Every row gives one point. Each copy is the shape, with its points in the same order, turned, moved and blurred by noise. Say if it was mirrored as well.
(in the rows, 128 means zero)

Shape (7 x 3):
[[ 76  95  71]
 [119 112 140]
 [122 141 128]
 [168 152 126]
 [142 107 129]
 [140 158 149]
 [157  84 160]]
Copy 1:
[[ 87  99  64]
 [125 109 135]
 [125 142 133]
 [170 159 133]
 [150 111 127]
 [142 154 156]
 [170  85 153]]
Copy 1 is: only turned
Copy 2:
[[ 77 145  61]
 [125 154 123]
 [126 121 126]
 [181 115 124]
 [141 158 116]
 [150 114 146]
 [153 180 132]]
Copy 2 is: mirrored
Copy 3, 7 rows:
[[ 70 115  59]
 [120 117 126]
 [121 147 116]
 [168 152 115]
 [137 110 112]
 [146 159 142]
 [153  84 140]]
Copy 3 is: only turned

Shape (8 x 4):
[[177  80 100 164]
 [119 157 119 114]
 [ 73 130 153 136]
 [158 157 108 112]
 [134 134 125 150]
 [159 116 107  77]
 [169 141 153 121]
 [130 102 123 127]]
Copy 1, 8 rows:
[[ 93 138 102 197]
 [152 133 121 103]
 [144  75 152 107]
 [143 166 115 124]
 [143 124 127 147]
 [ 91 172 114 104]
 [133 166 156 137]
 [104 118 124 136]]
Copy 1 is: mirrored
Copy 2 (8 x 4):
[[153 113  52 182]
 [147 161 112 101]
 [151 109 148 102]
 [145 185  91 134]
 [167 136  98 138]
 [101 173  85 139]
 [149 172 129 165]
 [131 118 104 139]]
Copy 2 is: mirrored
Copy 3, 8 rows:
[[137  47  73 144]
 [118 139 110 120]
 [ 74 116 153 105]
 [151 135  88 125]
 [119  97 102 109]
 [169 121 102 163]
 [164 108 119 104]
 [117  93 117 149]]
Copy 3 is: mirrored
Copy 4 (8 x 4):
[[154  82  80 165]
 [128 159 123 111]
 [ 88 131 160 123]
 [171 155  94 111]
 [139 133 122 142]
 [154 113  85  79]
 [172 117 144 119]
 [129 103 111 122]]
Copy 4 is: only turned

Shape:
[[107 147  85 136 102 154]
 [115 120 160 129 158 110]
 [156  64  75 137 115 122]
 [113 168 142 127 145 119]
 [104 162 159 114 120  96]
 [ 96 128 115 145  89 137]
 [ 93 151 152  67 145 100]
 [108 120 141 122 150 138]
 [104 141 121 145 101 144]
 [168  40 102 106 101 152]
 [145 142 103 137  85 158]]
Copy 1 (11 x 6):
[[119 155  81 130  92 161]
 [136 118 163 145 152 125]
 [149  78  89 116  69 113]
 [133 167 136 141 139 140]
 [117 169 168 133 133 128]
 [110 134 130 137  87 164]
 [ 97 148 156 106 173 113]
 [129 120 141 133 146 146]
 [129 145 133 129  95 160]
 [157  45 101  75  87 137]
 [153 151 103 105  81 164]]
Copy 1 is: only turned
Copy 2 (11 x 6):
[[106 140  89 142  93 157]
 [114 112 159 121 168 123]
 [148  50  93 144 125 154]
 [117 162 132 125 138 122]
 [114 154 145  96 114  95]
 [100 117 120 146  92 131]
 [ 94 154 133  60 150 117]
 [109 124 147 122 144 149]
 [102 138 122 145 104 134]
 [156  35 114 109 109 190]
 [144 129 113 140  78 163]]
Copy 2 is: only turned

Shape (11 x 6):
[[169  85 167 113 132 131]
 [127 125  77 147  95 149]
 [166 126 102 161 107 133]
 [108 169 172 135 160 130]
 [174  92 176 105 145  78]
 [134 141 137  95 142 128]
 [123 151  96  92 103 153]
 [120 122 135  97 157 164]
 [130 130 103 134  82 153]
 [106 132 150 141 119 117]
 [116 123 161 129 168  81]]
Copy 1:
[[181 103 153 139 164 121]
 [129 148 106 105 100 175]
 [150 126  98 140 113 158]
 [ 86  97 132 150 145  86]
 [197 102 149 156 142  78]
 [133  97 123 108 145  98]
 [127 104 113  68 108 136]
 [126 117 134  90 174 117]
 [135 118 127 102 101 171]
 [115 117 151 137 112 111]
 [136 135 141 155 137  67]]
Copy 1 is: mirrored
Copy 2 (11 x 6):
[[159 113 164 119 144 104]
 [120 117  71 120  89 147]
 [161 111  93 137  93 133]
 [123 172 116 178 173 119]
 [155 107 201 153 139 122]
 [125 142 134 139 152 148]
 [107 145 101 103 124 169]
 [118 134 110 112 181 125]
 [122 137  90 114  91 134]
 [106 149 123 164 125 112]
 [111 120 153 194 157 121]]
Copy 2 is: mirrored
Copy 3 (11 x 6):
[[138  92 116  86  65 148]
 [ 88  53 147 144 140 142]
 [130  65 163 139 113 124]
 [114 173 140 111 131 143]
 [140 117 102  70  57 101]
 [113 115 126  77 130 139]
 [ 81  79 153  86 154 157]
 [114 118 112  97 129 186]
 [ 83  64 165 126 126 149]
 [ 90 125 137 124 108 130]
 [120 151  92 111 103 101]]
Copy 3 is: mirrored

Shape, 12 rows:
[[100 142 114 126 112 119 138 115]
 [115 152 152 122 123 156  79 131]
 [129 145 101 144 149 135 137 104]
 [164 150 113  97 138 114 122 160]
 [106 183 113 122  93 177 163 148]
 [114  88 166 129 165 111  96 126]
 [ 69 150 177 134 180 101  84 125]
 [ 95 115 119  88 152 110  94 128]
 [112 127  96 152 110 125 160 165]
 [ 92 134 131 150 119 131 103 122]
 [137 151  92 173  70 101 146 149]
 [ 86 117 194  90 163 110 106  91]]
Copy 1, 12 rows:
[[117 147  94 130 114 133 148 112]
 [119 162 144 134 134 156  91 105]
 [146 125  85 128 150 138 139  92]
 [169 148 117  98 146 123 122 155]
 [132 192  89 135 132 194 162 132]
 [ 98  88 156 128 146 110 106 116]
 [ 61 147 152 115 171  99 111  85]
 [ 99 120 118  86 120 118 103 119]
 [121 138  70 154 139 140 152 160]
 [100 144 109 153 129 133 114 104]
 [153 168  65 185 118 111 148 148]
 [ 79 116 181  95 125 116 137  82]]
Copy 1 is: only turned
Copy 2:
[[112 116 103 142 126 116 124 105]
 [124 113 136 135 182 133  78 124]
 [125 146 107 131 145 150 148 103]
 [137 154 115  95 142 104 118 159]
 [181  97  80 159 147 116 118 135]
 [ 73 103 173  97 167 131 130 110]
 [ 72 111 156 132 210  87 121  80]
 [ 75 111 106  89 159 113 111 109]
 [116 109 100 158 126 121 161 155]
 [ 97 109 124 157 159 131 111 110]
 [116 151 109 186  98 122 134 164]
 [ 93  91 163  94 166  93 106  60]]
Copy 2 is: mirrored

Shape:
[[142 108 131  81 193 178  91 115 164]
 [139 129 109 124 130 109 107 114 189]
 [ 75 135 182 124 110 159 113 137  91]
 [ 84 100 160 120  97 146 142 132 114]
 [130 130  93 176 125  92  94 124 125]
 [129 157  99 124 142  79 133 103 140]
 [150 125 101 134 110  98 117 132 130]
 [148 129 180 100 133 124 126 162  96]
 [150  87 123  93 172 189 103  80 150]
 [151 148 111 154 114 136 157 128 158]
 [125 132 139 173 105  95 129  90 153]
 [111  94 167 115 163 152 136 152 116]]
Copy 1 (12 x 9):
[[ 91  83  61 125 171 170  83  90 122]
 [114 134  91 124 130 128 121 109 183]
 [ 91 116 180 135 116 144  93 145  76]
 [ 91  95 160 132  94 148 117 159 106]
 [106 149 143 105 161 106 172 125 158]
 [115 136  94 138 132  72 146 118 145]
 [133 123 118  96 134 113 157 134 145]
 [156  81 134 122 148 118  95 155  92]
 [ 84  67  74 118 146 178 119  73 118]
 [145 143 102 145 122 146 159 130 143]
 [112 122 160 151 117 111 154 112 172]
 [ 96  74 125 146 156 145 110 160  94]]
Copy 1 is: mirrored
Copy 2, 12 rows:
[[130 102 127  48 167 170 109 105 132]
 [111 111 126 104 124  92 100 104 164]
 [ 85 172 152 126 128 154  86 142  62]
 [ 86 125 160 132 107 130 101 137  69]
 [125 130 103 170 157  84  75 121 139]
 [120 136 128 133 155  63 134 109 139]
 [133 116 118 135 131  77  94 135 124]
 [151 152 166 101 136 116 100 175  85]
 [141  85 111  73 147 177 117  85 113]
 [120 121 116 146 108 111 137 149 152]
 [125 142 140 173 108 103 100 100 144]
 [117 113 173 110 154 157 104 156  91]]
Copy 2 is: only turned

Shape (14 x 11):
[[132  97 152 145 166 160 175 156 112 153 132]
 [ 90 112 104  91 119 158 104 144 145  88 118]
 [122 125 118 146 121 108 126 136 124 113  74]
 [124 150 149 161  99 121 128 157 146 142  90]
 [166 126 112 128 131  93 130 170 153 162 148]
 [156 145 101 156 132 136 166 103 107  93 151]
 [111 171  94 123 103  93 139  80 118 121 140]
 [ 97 120 141 108  88 149 219 164 157 157 136]
 [139 137 154 136  85 123 130 132  97 110 132]
 [186  86 125 123  80 138 118 135 178 147 121]
 [103 116 164 212 165 104 136 137 116 129 140]
 [129 140  95  73  70 131 112  94 141 178 166]
 [149 139  81 132 163 170 101 136 145 127 170]
 [130 142 183 150 147  97 138 129 141 135 116]]
Copy 1:
[[133  87 160 145 124 156 159 179 103 146 119]
 [ 97 124 125  88 132 136 103 160 170  84 103]
 [106 134 122 122  98  86 113 156 120 142  93]
 [133 153 142 142 127  88 128 138 138 172 106]
 [143 106 106  99 166 102 127 157 115 172 148]
 [104 149 110 127 106 145 180 138  87  98 141]
 [ 59 146  82 134 125 127 147 102 132 127 151]
 [117  99 149 136 114 133 192 183 206 172 141]
 [ 99 156 160 124 120 108 124 135 126 137 152]
 [175 106 126  76 102 108 112 118 147 155 144]
 [132 119 142 208 148  86 128 158  79 119 121]
 [102 120  97  92 124 172 104  78 171 166 175]
 [151 125  90 109 165 183 116 136 101 115 119]
 [110 107 161 146 155  92 152 123 114 149 110]]
Copy 1 is: only turned
Copy 2:
[[144  91 132 177 141 161 154 143 112 159 163]
 [ 85 121  91 110 141 135 131 144 129  87 115]
 [115 152 120 155 123 111 128 153 134 149  99]
 [ 95 154 152 158  97 144 113 162 144 159 122]
 [138 149 129 109  91 126 123 140 118 171 182]
 [165 182 127 170 149 147 125 112 102 111 137]
 [107 190 146 135 123 112 125  76  96 118 105]
 [ 94 125 133 166  76 186 207 121 122 128 160]
 [133 139 164 163  97 128 110 141 114  97 119]
 [156 127  93 111  54 165 100 142 143 141 131]
 [125 123 165 196 166 114 107 122 168 165 161]
 [ 99 138 120  92  61 152 107  69  70 115 125]
 [127 143  96 109 167 168  86 124  89 129 175]
 [132 129 187 142 131 131 126 133 156 158 128]]
Copy 2 is: only turned

Shape:
[[112 122 125 112 146 192 126 133 120 100 110 118]
 [111 115  75 122 117 175  77 125 138 107 135 140]
 [154 111 140 162 117 122 173 123 165 112 116 124]
 [131 148 108 149  94 129 185 109 131 128 114 148]
 [122 128 149 112 113 106 172  78 147 133 108 124]
 [102 134 153 137  84 180 104 136 101 113 131 153]
 [132 147 133 123  96 163  81 121 107  97 160 120]
 [127 137 109 155 164 148 145 102 118 220  90  93]
 [116 185 125 128 138 155  94 133 131  98 128 142]
 [100 106 127 174 177  95 131 113 121 193  99  98]
 [114 133 118  92 101 166 102 122 138 122 133 160]
 [149 128 116 102 126 150 124 155 116 138 150 137]
 [ 92 124 100 170 151 116 187 102 146 201 122  73]
 [ 88 118 105 147 172 102 181 116 107 172 124  86]
 [139 139 135 121  72 120 173 120 164 119 105  86]
 [129 133  98 118 106 143 101 132  91 104  96 128]
 [ 95 151 135 114  98 154  91 174 130 121 111 148]]
Copy 1 (17 x 12):
[[127 155  92 102 152 191 139 106 135 103 103 133]
 [118 154  75 121 116 178  82  86 115 124 123 114]
 [103  96 125 122 135 104 159 101 170 108 105 114]
 [100 113 130 111 107 123 185  74 127 128 109 124]
 [132 133 106 116  90 117 186 125 169 144 120 134]
 [104 154 130 131 111 180 123 112 109  90 142 140]
 [129 163 116 125 107 165 103 115 113  91 157  88]
 [144 116 151 149 153 168 160 112 145 217  83 100]
 [120 199 124 117 141 136 118  99 106 113 131 117]
 [119 107 115 165 153 129 148 158 129 208  86 125]
 [127 162 101 110  95 162  97  89 136 118 142 143]
 [130 128 128  81 145 149 115 101 123 144 158 114]
 [ 77 110 122 148 136 140 182 105 169 222  91  91]
 [ 88 116 101 123 146 143 188 141 129 220 108 114]
 [ 98 127 146  88  98 124 153 112 180 116  93  91]
 [138 139 112 102 115 161 116 115  82 112 102 111]
 [101 179 139  99 121 164  89 120 112 114 123 154]]
Copy 1 is: mirrored
Copy 2, 17 rows:
[[136 142 113 145 152 162 133 135 109  86 122  89]
 [106 140 108 144 139 177  72 121 119  94 142 134]
 [177 102 119 153 100 119 150 121 132 115  90 143]
 [140 129 109 162  91 152 159 131 109 125  62 163]
 [126 108 138 143  97 127 181  88 120 127  74 125]
 [119 139 150 170 124 148 114 148  51  81 122 138]
 [120 161 121 152 114 133  93 107  71  92 151 138]
 [153 142 138 186 153 158 151 132 151 207 101 104]
 [110 195 134 165 118 136 112 130 118  78 126 124]
 [116 104 137 185 163  99 146 140 163 190 101 112]
 [103 148 150 126 118 175 117 125 104  86 119 134]
 [144 155 128 112 126 144 122 142 110 126 134 147]
 [135 107 102 195 128 142 190 124 169 199 114 126]
 [107 118  93 159 144 119 193 133 144 187 107 118]
 [157 102 119 151  47 143 152 113 109 122  96 112]
 [111 161 110 133 120 148  89 146  86 124  96 107]
 [ 99 148 162 150 107 145 112 174  97  88 134 120]]
Copy 2 is: only turned
Copy 3:
[[ 92 125 116  73 139 171 127 139 101 113 111  93]
 [128 142  90  62  99 185  96 126 124 154 129 129]
 [119 111 140 135 105 143 138 133 177  79 111  85]
 [106 132 126 134  77 117 167 139 150 108 137 117]
 [104 123 145 116 100  88 126  94 151 106 124  91]
 [109 118 175 100  97 172 116 154  82 131 143 127]
 [148 135 126 104 102 185 110 112  75 131 147 101]
 [ 84 142 123 142 148 106 135 128 175 206 113  92]
 [104 190 133 119 122 173 110 119  93 116 136 124]
 [ 77 118 116 162 160 105  67 124 181 167 131  95]
 [136 138 146  63 104 149 120 124 113 128 142 133]
 [157 136 119 102 149 140 141 137 119 130 135 136]
 [ 76 131 102 148 135  89 128 141 211 164 162  61]
 [ 76 116  83 146 153  91 108 134 170 139 152  81]
 [141 146 147 122  85  98 146 150 154  98 126  55]
 [127 134  99 111 100 142 108 148  92 128  99 123]
 [123 170 155  89 120 153  97 173  97 120 135 142]]
Copy 3 is: only turned
Copy 4:
[[125 127 119 157 149 163 148 111 123 104 110 117]
 [108 108  75 142 118 159  99 107 111 105 142 140]
 [143 151 130 159  90  76 136 126 165 125 116 122]
 [117 170  85 162  96  87 158 123 139 147 103 152]
 [109 147 145 124  87  80 170 115 127 137  87 152]
 [ 97 160 119 181 100 173 140 137  97 128 148 135]
 [ 89 171 113 131 104 166 125 105 109 104 164 121]
 [170 140 115 107 132 134 137  96 135 224  84 141]
 [ 95 179 119 147 143 157  98 108 126 105 121 159]
 [151 120 156 126 142  90 110  97 118 222 111 136]
 [ 98 130 102 133 105 160 134 138 109 103 130 164]
 [125 149 103 114 140 138 141 149 131 123 154 139]
 [124 117 117 124 126  86 147  89 172 233  89 129]
 [119 124 126 127 166  75 157  94 136 209 108 129]
 [ 96 161 118 126  73  90 150 138 155 128  81 100]
 [116 159  90 138 129 133 119 124  75 116 119 115]
 [ 83 150 119 157 127 165 101 168 108 125 123 139]]
Copy 4 is: only turned
